Rows are points. The window is the flat piece filled in between its corners: a triangle in 3 columns, a solid with four corners in 4, and so on. A path goes straight from each point to the next, and from the last back to the first. After which points does the path pass through the window?
In the rows, zero is written as 128.

Window (4 x 4):
[[127 105 147  61]
 [120 129 102  50]
 [153 105 136 140]
 [ 79 163 123 178]]
Path:
(1): [153 164 141 149]
(2): [ 50 102 126 157]
(3): [ 97 108  99 180]
(4): [ 96 166 141 141]
(5): [128 152 136 163]
(6): [105 123 113 152]
(7): [119  89 147 123]
(8): [166 120 127 139]
(9): [ 92 170 146 127]
(10): [ 78 118  57 165]
(11): [ 72 126 123 190]
(12): [138 189 148 156]
Through the window after points: 3, 7

Window (8 x 8):
[[ 92  57 199  75 116  87 187  80]
 [134 123 168 108  93 173 178 140]
 [125 134  79 189 131 110  51  91]
 [101  78 150 161 189 122 194 166]
 [135 149 120 125 137  45 122 126]
 [164 160 156  95 155 140  76  94]
 [105 148 127 133 167 168 163 108]
 [164 121 166 124 155 143 184  84]]
Path:
(1): [156  68 113  83 146 105 181 114]
(2): [115 163 188 136 147 106 152 122]
(3): [112  94 215 183 115 135 106 134]
(4): [136 136 114  76 120 117 156  82]
(5): [171 121 123  87 131 126 101  92]
(6): [122 162 193 122 162 142 115 112]
(7): [ 49 188 156 171 160  95 138  68]
(8): [159  94 118 119 132 137 124 153]
(9): [146  92 109  82 140 120 139  84]
(10): [150 191 221 148 159 150 103 115]
(11): [144 160 150 144 139 130 123 115]
(12): [139  96 107 124 161 137 138 132]
(13): [126  98 109 134 140 121 130 110]
(14): [128 134 159 147 157 123 128 116]
(15): [146 158 211 166 151 129 111  71]
(16): [134 120 127 102 159 118 124 110]
Through the window after points: 5, 9, 13

Window, 11 rows:
[[ 91 169 132  65 167 100 119  98 129  77 100]
 [167  47 180  84  73 178 161  81 249 164 126]
 [119 114 115 132 121 169 162 205 122 153  78]
 [104 112 129 145 162 117 166 163  94 155 104]
 [118 111 129 143 153 148 142 153 143  97 132]
 [128 193 146 155 113 174 153 121 101 123 135]
 [183 162  95 143 150 131 125 160 107 143 123]
 [137  94 115 145 133 133 152 152  66  92 100]
 [166 109 181 108 162 132 125 154 103  88 116]
 [118  85 160 165 103 130 102 144 116 126 108]
 [ 67 137 116  59 133 127  97 104 117 136 167]]
Path:
(1): [134 125 131  87  82 112 158 175 118 107 102]
(2): [136 107 136 129 122  97 154 178 111 120 149]
(3): [143 114 129 125 158 193 121 101  86  95  60]
(4): [122 102 153 131 133 161 108 130 111 127  95]
(5): [136 119 136 151 114 105 153 158 111 102 138]
(6): [107 144 144 118 112 117 171 155 102 111 152]
(7): [151 112 115 126 193 167 111 124 126 126  55]
(8): [139 132 128 121 150 155 102 112 119 151 104]
(9): [146 134 138 139 122 117 159 161 110  88 146]
(10): [135 127 138 139  84 117 160 179 135 112 156]
(11): [128 116 139 111 155 173 115 120 126 132  82]
(12): [114 118 153 122 167 143 111  88 151 118 119]
Through the window after points: 2, 4, 12

Window, 14 rows:
[[166 133 123 115  68 138 179  81  99 157 124  93 120 123]
 [176 132 169 110 122 155 167  87 134 147 174 124 140 130]
 [180 124   7 131 124 160 148  61 137 122 129 142 104 133]
 [144 144  63 140  93 179 146 127 117 130 172 110 130 156]
 [116 117 120 119 117 106 150  78 101 145 168 117 143 120]
 [ 95 109 166 128 114 182 146 160 132 122 132 136 150  35]
 [107  88 172 115 124 139 166 190 132 118 119 148 113 105]
 [159 143 151 143 149 149 140  93  86 188 132  85 130 138]
 [164 186  60 110 126 126 158 110 145 155 141 103 143 119]
 [ 57 120 178  73 123 191 155 164 122 109  96 173 160  90]
 [160 145 142 136 148 139 204  76  90 124 154  56 134 134]
 [126 170  57 155  83 146 112 102 159  66 107 187 107 116]
 [ 56 117 146 154 102 167 180 142 176 129  90 197 170  87]
 [126  85 128 112 104 162 113 147 161  92 108 103 159 127]]
Path:
(1): [131 139  80 135 118 151 165  98 163 130 101  92  67 150]
(2): [110 126 179 103 115 127 125  98 156 118 161  97  73 104]
(3): [144 130  84 130 111 179 191 129 112 131 117 163 200 120]
(4): [152 129  93 151 118 129 142 141  86  84 129 173 160 118]
(5): [108 122 126 109  96 177 132 115 183 128 119  99 119 118]
(6): [ 92 130 123 110 116 150 163 109 151 115 159  97  78 116]
(7): [133 117 137 134 110 173 142 145 118 132 120 141 170  79]
(8): [148 128 114 142 112 120 151 150 113 106 151 173 155  73]
(9): [105 131 130 111 117 192 170  92 144 154 115 106 107 140]
(10): [104 132 131 132 112 167 164  88 196 114 156  75 110 116]
(11): [131 114 133 125 114 159 147 157  86 130 118 156 159  83]
(12): [147 133  99 129  86 154 165 128  77 141 141 142 169 130]
(13): [129 131  86 130 134 149 139  83 161 119 158 101  96 130]
(14): [131 161 100 115 109 138 170 107 143 154 136 112 114 113]
(15): [163 136  95 127 126 139 146 100 111 123 140 114 159 127]
(16): [169 120 144 111 107 148 148 109  74 134 184 168 209 103]
Through the window after points: 4, 6, 10, 12, 14

Window (14 x 14):
[[180 142 116 175 159 153 157 147 168 216 157  97  91  68]
 [149 170 121  83 167 166 146 106 106 132 104  92  58 153]
 [132 133 131 131  83 132 141 148 103 198 129 157 140  90]
 [167 161 129 148 138  96 133 128  93  83 148 122 165 101]
 [ 97 122 122 135 153  82 174  97 124  63 175 146 104 108]
 [143  87 114  95 139 106 191 147 159  99 139 139 205 198]
 [ 72 178 129 181 138 148  89 112 133 174  73 103 111 132]
 [140 131 181  94 122  96  98  88 164  76  47 141 185  71]
 [ 87 138  86 189 129 116 171  73 114 147  67 198 206 103]
 [150 146  93 141 132  93 147  95 179 170 118 160  77 134]
 [135 195 169 112 107 181 148 170 167 152 138 149 101 134]
 [133  88 159 196 106 115 115 137 132 132  82 195 106 105]
 [147 172  92 109 140 179  57  90 103 114 112 120 195  35]
 [172  93 196 165 128 126 129 100 127 112 179 122 210 141]]
Path:
(1): [129 145  81 175  81 137 152 112 110  82 101 108 116  73]
(2): [139 136 124 139 104 137 161 137 137 141 135 132 111 107]
(3): [137 158 134 161 154 141 125 124 132 178 129 142 146 114]
(4): [124 165 170 116 164 121 110 145 126 114 144 175 131 121]
(5): [143 129 117 169  80 157 167 123 158 164  91 127 125 121]
(6): [155 148 122 163  90 165 160 130 157  98  96 131 122 116]
(7): [133 159 158 125 139 127 131 136 129 147 148 148 141 121]
(8): [129 128 166 104 178  89 129  92 166 165 107 194 189 141]
Through the window after points: 4, 6, 8

Window:
[[161 132 195  75 149 117  82 117 187 112 174 102 108 106]
 [133 156 181  65 164 109 100  97 155 119 180 141 144 174]
 [ 68 134 137 139 106 116 194  78 126 163 141 110  79 104]
 [137 155 151  94 156 104  43  93 116 137 173 102 128 133]
 [161  89  92 123 168  79 160 126 117 119 146 134 148  89]
 [152 109 117 154 115  75 126 108 143 147 150 191 152  82]
 [182 120  90 126 141  70 125  83 180 136 120 144 116 123]
 [121 194 178  77 145 128  87 158 160  99 124 110 102 137]
 [154  69 123 107 109  57 126 117 143 122  96 125 171 110]
 [175  76 143 133 162  52 147 111 121 156  85 164 121  95]
 [ 58 119 111  86 110 168 198 129 131 231 116 118  84  96]
 [ 83 103 136 151 119 190 165 121 122 182 138 109  94 147]
 [124 152 142  93  89 190 202  88 118 168  89 120  92  87]
 [131 125 154  60 145 116  61 102 146  78 157 151  88 135]]
Path:
(1): [ 72 111 147  80 171 154 143  83 158 135  74  97 160  98]
(2): [ 70 155 134 106 108 129  95  77 178 105 110 136 139  50]
(3): [168  95 144 122 142  90 163 122 114 163 169 134  89 159]
(4): [158 135 151  94  89 121 125 139 150 157 180 137  96 157]
(5): [122 116 156 113 201  89 106  71 156 104 119 134 157  71]
(6): [115 149 109 108 173 138 145  53 209 106 146 126 134 101]
(7): [152 118 194  92 102  67 100 156  74 172 158 153 115 170]
(8): [130 102 112  83  83 114 165  99 121 175 140  76  62 167]
(9): [115 152 158 120 157 138 106 106 156 113 144 165 143  86]
(10): [107 113 170 111 153 126 116  81 223 127 100 136 167  86]
(11): [165 129 126 114 119 106 138 128  77 144 154 127  83 143]
(12): [182 122 117 122 120 100 140 126 129 153 150 147 103 143]
(13): [138  96 124 116 168  77 139  99 143 127 110 135 139  85]
(14): [116 104 148 100 161 104  86  61 171  74 135 109 167  99]
(15): [166 142 141  91 132  87 112 133 131 154 147 145  91 121]
(16): [169 150 130 123  95  91 122 121 127 136 203 146  70 136]
Through the window after points: 2, 4, 6, 12

Window (14 x 14):
[[141 101 154 122  67 152 206 162 153 107 121 102 165 108]
 [110 162 117 167 166 181 106 130 176 175 124 144 106 149]
 [187 134 112 125  73 146 183 107 118 118 150  92 156  47]
 [ 95 149 121 123 127 104 187 131 118 189 164 107 140  86]
 [153 111 135 127 135  92 121 148 185 132 130 197  86 156]
 [172 173 131 132 142  97 102 220 175 153 108 155 103 155]
 [185  60 126  91  72 118 202 134  63 154  95  59 130  83]
 [134  82 112 122 146  83  97 192 136  95 100 141 144 114]
 [118 132 150  80  65 142 150 130  40 152 171  91 127  90]
 [119 169  61  99 147 140 134 163 179 139 123 182 125 169]
 [128 149 167  80  86 120 156  82  63 192 110 104 184  82]
 [115 154 126  68 138 142  96 133 184 204 168 115 129 124]
 [203 121 136 131 143 142 217 134 150  60 153  80 158 151]
 [166  89 123 117 160 126 118 212 132 163 134 202 146 127]]
Path:
(1): [167 178 118  99 114 147 138 151 120 128  88 124  89  82]
(2): [144 100 137 121 119 115 142 154 144 156 147 129 165 143]
(3): [181  84 144 134  78  88 138 125 118 162 218 130 204 141]
(4): [137 130 133 100 136 138 142 165 129 152  98 127 112 101]
(5): [143 137 118 109 145 116 164 151 134  78 105 132 102  93]
(6): [155  91 127 121 103 116 119 158 126 170 143 113 190 138]
(7): [159 120 114 146 125 133 148 130 149 139 145 120 161 133]
(8): [141 151 133 116 145 154 156 151 148 123 123 121 103 121]
Through the window after points: 5, 7

Window:
[[152 139 114 167 138 127 120 127 115 147 119 146 152  96]
 [114 154 100 158 154 126 174 117 104 149  78  98  81 177]
 [140 113 103 109 121  79 117 128 119  89  34  95 110 178]
 [138 108 125  83   7 104 110 170  80 109 137 125 186 140]
 [153  74 126  72  36 152 147 197 130 124  71 107 133 150]
 [126 106 106 115  55 135 133  77 102 139 140 150 139  95]
 [ 95 129 104 148 110  64  92 118 146 137 148 171 103 158]
 [ 95 105  85 141 139 107 114 130 132 140 139  67  95 133]
 [164 115 165 121  32 124 122 113 113 148 190  93 131  91]
 [122 189 110 113  67  86 104 133 156 119 160 137 164  96]
 [112 106 133  75 150 154 126  63  78 133 145 156  83 172]
 [ 78 131 137 164 101 168 139 151 109  75 155 192  81 113]
 [155 117 133  87  91 134 131 131  54 172  56 121 110  88]
 [160 155  63 103 115  87 161 151 105  78 122 155  88 171]]
Path:
(1): [135 134 103 125  87 128  97 125 119 109 112 151  99 145]
(2): [132 146  92 146  44 155  91 128 107 168 125 140 147 160]
(3): [133 110 139  99 145  82 162 120 110  90 123 127 121  88]
(4): [107  94 136 142 120  75 180 122  83 119 153 168 109  99]
(5): [147 164  92 142  98 145  55 133 159 148 105 123 139 153]
(6): [138 115 105 130  79 135  57 119 109 163 122  89  99 128]
(7): [122 115 139  81 104 120 207 152 102  95  88 176 128 142]
(8): [ 77 106 146 144 115 115 210 156  87 109 167 142 146  93]
Through the window after points: 2, 4, 6, 8

Window (14 x 14):
[[122 104  86 181 113 193 171 150 103 139 169 163 117 107]
 [166 130  95 109  97 137 116  67 114 118  68 193 129 164]
 [ 96 189 132 223 103 118  69 100 176  98 176 157  85 156]
 [114 144  97 121 152 146 144 129 119 133 119 116 111  84]
 [128 105 118 148 163 150 176 123 133  94 165 229 150 118]
 [ 89 146 173 216 146 131 167 101 142  93 139 122 120 136]
 [128 106  56  81  69 162 110 155  97  91 120  75 182 106]
 [148  74 129  72 185 194 126 129 100  93 143 134  63 142]
 [109 122 147 171 139 120  91 173 127  91  98 133 102 127]
 [107 131 154 164  94 122 168 131 124  67 169 139  74  84]
 [159  95  91  76  47  99 152 171 153 217 148 140 108 157]
 [153 124 116 113 102  82 125 153  47  77 177 104  98 138]
 [123 101 182 150 131 118 112 103  94 101 120  93 148  52]
 [ 58 118  91  92  71 130  89 135  77 114 126 191 161 150]]
Path:
(1): [116 120 111 155 102 100 127 110 120  98 128 134 117 131]
(2): [ 89  94  98 135  85 107 120 130 108  91 137 165  74 131]
(3): [169 155 153 131 136 187 128 118  97 138 138 125 215 120]
(4): [162 182 173 146  92 143 112 154  84 110 125 132 150 133]
(5): [ 89  47  51 119 159 145 158  86 150 106 141 168  84 104]
(6): [ 98 122 118 179 123 109 140 105 155 104 151 125  77 108]
(7): [130 148 127 136 104 141 100 126 115 121 134 152 132 134]
(8): [113 152 130 147 106 161 110 148 118 116 143 152 130 118]
Through the window after points: 4, 6

Window, 14 rows:
[[ 84 173 150  68 115 160 175  82 121 188 104 139  62  70]
 [168 139 119 105 124 133  78 126 170 191 175 179 169 144]
 [167  94 137 131 148 124 159 102 117 102 105 160 133 120]
 [  8  99  68 237 127 163 113 113  88 134 128 143 143 192]
 [ 95 143 111  98 149 157 169 152 106 109  99 123 130  97]
 [139 192 110  83 165  91 118 109 141  78 121 139 130 166]
 [118 140 130 156 139 119 100 115  73 139 153 166 148  99]
 [224 142 134 124 100 128  99 172 131 144 158 166  92 160]
 [122  99 109 120  54  56 111 116 107  92  91 159 112 108]
 [154 155 235 154 165  69 157 142 162 142 138 116 177  88]
 [107  88 112 114 175 103  88 136 112  79  61 142 106 160]
 [ 56 115 117 109 120 159 125  94  55 160 113 150 163 175]
 [140 122 104  62 129 114 121  95 131 140 112  65  73 121]
 [102  41 143 121 125  64 109 133 155 155 217 123  91 161]]
Path:
(1): [126  96 133 116 132 129 102 121 128 101 121 140 123 125]
(2): [132 147  94 127 152  50 174 133  79 140  47 168  96 167]
(3): [144 149  89 146 166  56 142 131 125 174  63 154 119 157]
(4): [118 124 148  96 128 170 123 126 119 121 164 122 117 121]
(5): [115 114 178 121 114 165  95 100 109 127 134 124 148 117]
(6): [145 125  86 107 126  94 136 141 121 161 128 150 102 153]
(7): [139 111 101 154 160  64 141 129 122 173 155 125 128 161]
(8): [118 124 152 113 108 133  98 121 130 107 125 154 113 133]
Through the window after points: 1

Window, 14 rows:
[[126 107 134 163 126 147  93 115 102 128 161 151 104 114]
 [131 118 159 169  86 154 133 112 138  72 142 127 128 130]
 [146 167 133 111 130 150 116 119 125 115 106 119 147 108]
 [165 148 139 171 126  63 105 123 147  47  96  89 108 165]
 [ 83 119 134 110 141 120 143 159 135 116 139 157 124 121]
 [ 99 156 149 126 111 122 136 144 127 147 159 119 153 127]
 [179 163 145 173 105 110 123  91 118  76 161 172 101 110]
 [124 126 165 116 110 105  68 144 152 115 140 138 144 121]
 [113  88 109  91 123 133 162   7 118 137  81  97  58  85]
 [ 56 141 137 138 118 118 121 133 136 137  98 145 111 120]
 [130  90 149 112 109  80  71 119 119 132  90 153 126 209]
 [162 146 121 127  77 122 113 142 107 130 132 146  86 119]
 [151  70 184 157 124 138 129  98 153 188  75 132  73 111]
 [126 130 116 129 115 111 122 124 124 123 109 124 177  79]]
Path:
(1): [ 98 162 189 155 155  71 116 159  88 102 112 119 115 101]
(2): [133 155 200 129 115 100 136 132  94  74 125  82 147 115]
(3): [125 114 124 156 106 135 114 111 148 110 129 145 110 134]
(4): [149 142 111 121 119 118 108 128 160 107 150 147 118 145]
(5): [134 121 182 162 100 117 131 107  85 111 114 137 107  88]
(6): [127 140 160 132 115 118 119 111  94 116 119 125 110 119]
(7): [134 106 135 133 113 125 109 108 162 119 117 141 109 149]
(8): [146 112  94 119  84 150 119  75 150 101 133 137 128 138]
Through the window after points: 2
